Each row of a before or after table is a point. One or more steps were done to the points. Then noise was added and the rows were shuffled. The steps act on columns, c1 being the first. What was done? A step turns or swaps two columns, mirrors them in a line or flattens them onto one, adds a multiple of one to another, or multiplies or shifts one. Angles are multiples of 10 degrees, from the lower column toward the higher: turns from -170 to 170, lines from 10 to 170 but not 90. Use the fewest steps. Two steps may share a column if one is a turn and the other turns, adds or multiplies; they go together, in the order done. Otherwise the lowest column goes first.

Before:
[[  2 -22  -4]
 [ 19  21  36]
 [-23   6  -4]
 [-20 -26  18]
 [ 27   9 -36]
 [-43 -83  16]
 [-25 -42 -36]
 [-46 -21  48]
 [-52 -61 -19]
 [-33 -40 -11]
 [ -8  22   1]
 [ 22   9  45]]
After, 12 rows:
[[-12  28  23]
 [-21  40 -47]
 [-16  45 -12]
 [-16  14  -5]
 [-45  76  21]
 [ 14  10  -5]
 [  4  38  62]
 [  7 -24  47]
 [ -6 -19 -47]
 [-23  66 -25]
 [ -2 -19  57]
 [ 21  -9  -1]]
Steps: multiply c1 by 0.7; turn c1 and c2 by -130 degrees; multiply c3 by 1.3

Before, 13 rows:
[[-13  48   6  47 -26 -10]
 [ 49  47  94  26 -46   0]
 [ 27  24   9   9  42  46]
 [ 30 -63  12 -23  37   0]
 [-22  78  19 -23   8   8]
 [-60   1   9  -2 -26  13]
 [ -9 -45  23   9  12  44]
 [-83 -21  51   7 -29   3]
 [-32  12 -48  -7   8   1]
 [ 16  -2  -7  13  -6 -26]
 [-37 -40   0  -5 -43  -6]
 [ 14  -7 -27  21 -10   3]
 [-55 -22  -9   6 -15 -45]]
After (13 x 6):
[[ -29    3   19  -20  -10  -11]
 [   7  -58 -106  -28  -28  -12]
 [  10  -52    3  -46   -7   -5]
 [ -19   -7  -22   12   49  -56]
 [  98    8    2   -3  -36   -2]
 [  28  -68   -8   20   37   -2]
 [   5   -8   61   10    9    5]
 [ -20    1   -2  -28   -9   26]
 [  45   20   35  -31  -18   54]
 [  20   45  -18    8   -6  -66]
 [  36   20   14    1  -51   12]
 [  56   -9   25   15  -29  -17]
 [ -23   70  -28   15   13    6]]
Steps: turn c1 and c3 by -150 degrees; mirror c2 and c5 in the line at 80 degrees; multiply c6 by 1.3; turn c4 and c6 by -160 degrees

Before, 14 rows:
[[ -15   50   -5   28   37   34   -4  -39  -35]
 [  24   61    5  -18    5   17   31    5  -15]
 [  13    7  -18  -17   -7   18   52  -21   40]
 [-100   18   78   60   73   26  -17   43   24]
 [  16   25   12  -23   -9   48   53  -25   38]
 [  25   -5   -7  -23  -18   26   -8  -13    8]
 [ -31   49  -11   -7  -13   37   15  -15   27]
 [ -19    9    8  -46   -3    4   62  -43    0]
 [ -62   46   21   13    3   14  -46   33  -42]
 [  41   16   15  -58    8   22   33  -57   30]
 [ -14   -4   -4   19   28   53   52  -12  -32]
 [  13   12   11   17   10  -15   54  -16   24]
 [  30   20   29   -1  -46   32   51  -58   -4]
 [ -71   12   74   42   75   52   33   58   -2]]
After (14 x 9):
[[ 12  -5 -41 -16 -52   8  13 -19  37]
 [ 26 -11  -2 -25 -66  20  -9  -9   3]
 [-73 -20  43  48  26  27  63  55  -3]
 [-98  -3  72  66  21   7  42  37  20]
 [ 44  -3  -3 -64 -35   4  29 -56  28]
 [ 14  11 -16  21 -44 -13  37 -21  19]
 [-16 -32 -25  18 -16  33  21  -9 -29]
 [ 23  22  -7 -22 -45 -15  20   6 -12]
 [-20   1  -1  27 -14  -2  -6 -40 -32]
 [-60  12  36  12 -47 -12  -6  28 -42]
 [ 29 -14  -1   4 -96   3  44 -63  -4]
 [-30   2 -18  -8 -56  -2   6 -13  30]
 [-17   3 -25 -43 -53  -5  38 -52  -3]
 [ 13 -11 -14 -30 -56  17  37 -23  39]]
Steps: flatten c2 and c6 onto the line at 130 degrees; multiply c7 by 0.7; turn c3 and c7 by 40 degrees; shift c5 by -50

Before (9 x 14):
[[ -4   1  -3  -9  -2   8 -47  10  20 -21  11   3   5  -6]
 [ -6  18  10 -11  26   1  10   6  -8   7   2   6  17  19]
 [ -2  -5  10  -2  -7  10 -73  -7   3  -7   8  -4  17   1]
 [-13   0  20   2  -5  -9  14  12  -7 -17  -4   8  -2 -12]
 [ -9  -3   0  -8   8  13  10  -4 -13 -11   9   6 -12  -7]
 [  6  13  18  60  16   2  14  25  -8  -6  -7  -1   4   7]
 [  3  16   2  -2  -6   2  12 -10   7   2  10  -2  10 -11]
 [  8 -10  -2  -8   4  -5   0   0  -2  -8  -7  11   1   1]
 [-16   0   1  -9  17  -3  14 -10  -5 -13 -13 -22 -18  21]]
After, 9 rows:
[[ -6  -2   9 -23  26   1  -5   6   5  10 -10   5  19  20]
 [-16 -23   1 -19  17  -3 -21   8  -3 -15   1 -22 -18  21]
 [  4  -5   3  -3  -7   2  -3  -4 -13  -3 -15  -3   8 -11]
 [-13 -21  21   3  -5  -9 -14   2  21 -14  -4   7  -2 -11]
 [  9 -30   0 -16   5  -5  -4   2   4  -8   6  12   1   0]
 [ -3 -26  10  -4  -7  11  62   0  -5 -10  40  -3  16   1]
 [ -7 -22  -1 -17   9  15  -1  13   5 -11 -14   7 -10  -7]
 [  8  -6  20 120  17   0 -14  -1  28   5  -4   1   4   7]
 [ -5 -20  -2 -18  -2   9  42 -23  10 -20  23   4   4  -6]]
Steps: shift c2 by -20; multiply c4 by 2; turn c7 and c11 by -140 degrees; turn c8 and c9 by 110 degrees; turn c9 and c10 by 20 degrees

Before:
[[-11 -17 -12  33 -14  26   2   6 -37 -44  40 -65  14  42  17   3  35 -55
   -2 -23]
 [-41  14  23  41  -1  19 -41 -49  -8  21 -21  32  18 -52 -30  34  16 -31
  -12 -46]
 [ 19 -17  57  47  -8 -29  18 -55  29 -13  20 -68  19 -15 -15  42 -42  19
   62 -55]
 [-35  16 -35 -22 -41 -33  11  32  34 -43 -20  21  16  37 -70  53  -8   3
  -10  19]
 [-13 -52   7  26  37 -24  32 -31   6 -10  -9 -24   6  18   5 -28 -36   0
   43   9]
 [ 43  15 -34  47  22  -8  29 -53  56 -16 -35 -39 -11  33  21  37  18   3
   59 -32]
 [ 12 -33  38  39 -19  16 -10  19  37 -35   6  25 -45 -44 -33  33 -17  -4
    4  25]
 [-15  -2 -35  31  23 -10 -27   3 -25   6  48  -3 -37  -4   8 -36  17 -31
   50 -39]
 [-46  36 -18  41  48 -53 -26 -37 -22 -58 -40 -10 -11  38 -57  65 -60  42
  -16  -3]
 [ -9   3  21  -9 -53 -35  29  34  42  27  34   7  44  -7 -16   5  40  50
   -5  15]
 [ 28 -49   6 -32  11  29 -46  -1   0  28  38   8  42 -37  22  69   5 -42
   27 -35]
 [ 50  27 -32  10   7 -14 -23 -43 -12  11  36 -61  38  39 -27 -32  28 -51
  -29 -54]
 [-25 -28   6  12   5 -63  31 -30 -22   0   4 -11 -41 -42   8   6   6 -22
   47  27]
 [  4  12  64  26 -25  29 -13 -24  50 -26  32 -59  37 -44 -74  26  37  45
   24 -24]]
After, 14 rows:
[[-15   0 -18  31  23  -9   4 -26 -27  12   0   4 -38  -2   7 -35  58  43
   48 -39]
 [ 44  16  14  47  21  -8   5  55  56  29 -29 -26 -11 -44  20  37 -46  31
   60 -31]
 [-10 -18 -47  33 -14  26  40  10 -38 -14 -19 -29  13 -71  17   3  54  31
   -1 -23]
 [ 12 -32 -16  39 -19  16  35  -8  37 -18  18  39 -45  32 -32  34  -6 -35
    5  25]
 [-47  36  45  40  48 -52  64  16 -22  34  43 -36 -12 -17 -57  65 -34   2
  -17  -3]
 [  5  12  20  27 -24  28  31   9  49  22 -24  55  37 -51 -74  27  41 -76
   25 -24]
 [-25 -27 -23  13   5 -63 -10  39 -22  12  -4  43 -41  -4   8   6  18   2
   47  28]
 [-10   3  40 -10 -53 -36 -35  -1  43 -39 -27   7  44   8 -16   4  51 -36
   -6  16]
 [-13 -53  -2  27  37 -22  -1  44   8  10  32 -13   6 -27   7 -28 -17  -6
   44   9]
 [-41  14 -37  42  -2  19  -6 -14  -6  65 -23  46  18  41 -30  35   7 -10
  -12 -47]
 [ 49  28 -37  10   7 -14  -3   0 -12  50 -14 -28  38 -66 -26 -31  19  48
  -28 -55]
 [ 18 -17  -3  47  -8 -28   6  44  29  38  48  26  18 -64 -15  43  -5 -60
   62 -55]
 [-34  16  15 -21 -41 -32  37   4  34 -41   0 -39  15  14 -69  54  -2  32
  -10  20]
 [ 28 -49 -42 -32  10  30  -9 -45   1  27   8  35  41  13  22  69  23   8
   27 -34]]
Steps: turn c11 and c17 by 70 degrees; add -0.5 times c1 to c17; turn c3 and c18 by -110 degrees; turn c7 and c10 by 110 degrees; turn c8 and c10 by -120 degrees; turn c12 and c14 by 100 degrees
